Rows are points. A path goes straight from each point to the next, and from the last back to the first. The post is the endless flat space through its rows: a point in 2 columns, a line in 3, a plane in 4, and so on, so that a path can go around it. Count how often the path circles the post. Going back the other way cancels.

Post (1 x 2)
[[ 0.08 -0.33]]
Path (24 x 2)
[[ 0.49 -0.48]
 [ 0.35  0.13]
 [-0.30  0.03]
 [-0.40 -0.57]
 [ 0.06 -0.58]
 [ 0.44 -0.58]
 [ 0.44  0.18]
 [-0.29  0.12]
 [-0.18  0.17]
 [-0.50 -0.53]
 [-0.29 -0.60]
 [-0.13 -0.48]
 [ 0.09 -0.51]
 [ 0.53 -0.61]
 [ 0.47 -0.05]
 [-0.17 -0.01]
 [-0.59 -0.28]
 [-0.12 -0.96]
 [ 0.69 -0.63]
 [ 0.60 -0.08]
 [ 0.12  0.27]
 [-0.19 -0.10]
 [-0.30 -0.52]
 [ 0.25 -0.81]]
Times around: 4

Post (7 x 8)
[[ 0.03  0.97  0.57 -0.57  0.00  0.31  0.28  0.12]
 [ 0.34 -0.69 -0.97  0.34 -0.65  0.58  0.07 -0.02]
 [ 0.05 -0.06  0.08  0.59  0.16 -0.44  0.32  0.15]
 [-0.02  0.57  0.35 -0.34  0.58  0.13  0.54 -1.01]
 [ 0.06 -0.30 -0.13 -0.72  0.57 -0.10  1.03  0.17]
 [ 0.08 -0.08 -0.26 -0.04 -0.62 -0.34 -0.42  0.16]
 [ 0.10 -0.24  0.15  0.66 -0.77 -0.59  0.29 -0.03]]
Path (17 x 8)
[[-0.48 -0.16 -0.48  0.03 -0.05  0.42  0.20  0.17]
 [-0.06 -0.16 -0.39 -0.48 -0.58  0.07  0.69 -0.46]
 [ 0.36 -0.41 -0.72 -0.47  0.03 -0.25  0.04 -0.41]
 [ 0.64  0.05 -0.23 -0.17 -0.22 -0.15 -0.62 -0.12]
 [-0.08 -0.40  0.57  0.08  0.45  0.18  0.62  0.26]
 [-0.20 -0.23  0.09  0.28  0.04 -0.43  0.38 -0.15]
 [ 0.12 -0.15  0.56 -1.03  0.71  0.05  0.61  0.12]
 [ 0.50 -0.08  0.17  0.94 -0.01 -0.15  0.11  0.31]
 [ 0.23 -0.81 -0.39 -0.49 -0.35  0.16  0.63  0.17]
 [-0.22 -0.23 -0.31 -0.34  0.29 -0.35 -0.08  0.01]
 [-0.42  0.44  0.40 -0.18 -0.54 -0.35  0.76 -0.44]
 [ 0.37  0.54 -0.12  0.03  0.09 -0.49  0.78 -0.05]
 [ 0.19  0.10  0.14 -0.70  0.07 -0.32  0.23  0.04]
 [ 0.19 -0.68 -0.32  0.50 -0.02  0.29 -0.20  0.09]
 [-0.46 -0.19  0.14  0.23  0.01  0.64  0.78 -0.33]
 [-0.42 -0.42 -0.18 -0.26  0.40  0.75  1.04  0.22]
 [ 0.05 -0.13  0.66  1.03 -0.35  0.05  0.33 -0.08]]
Times around: 2
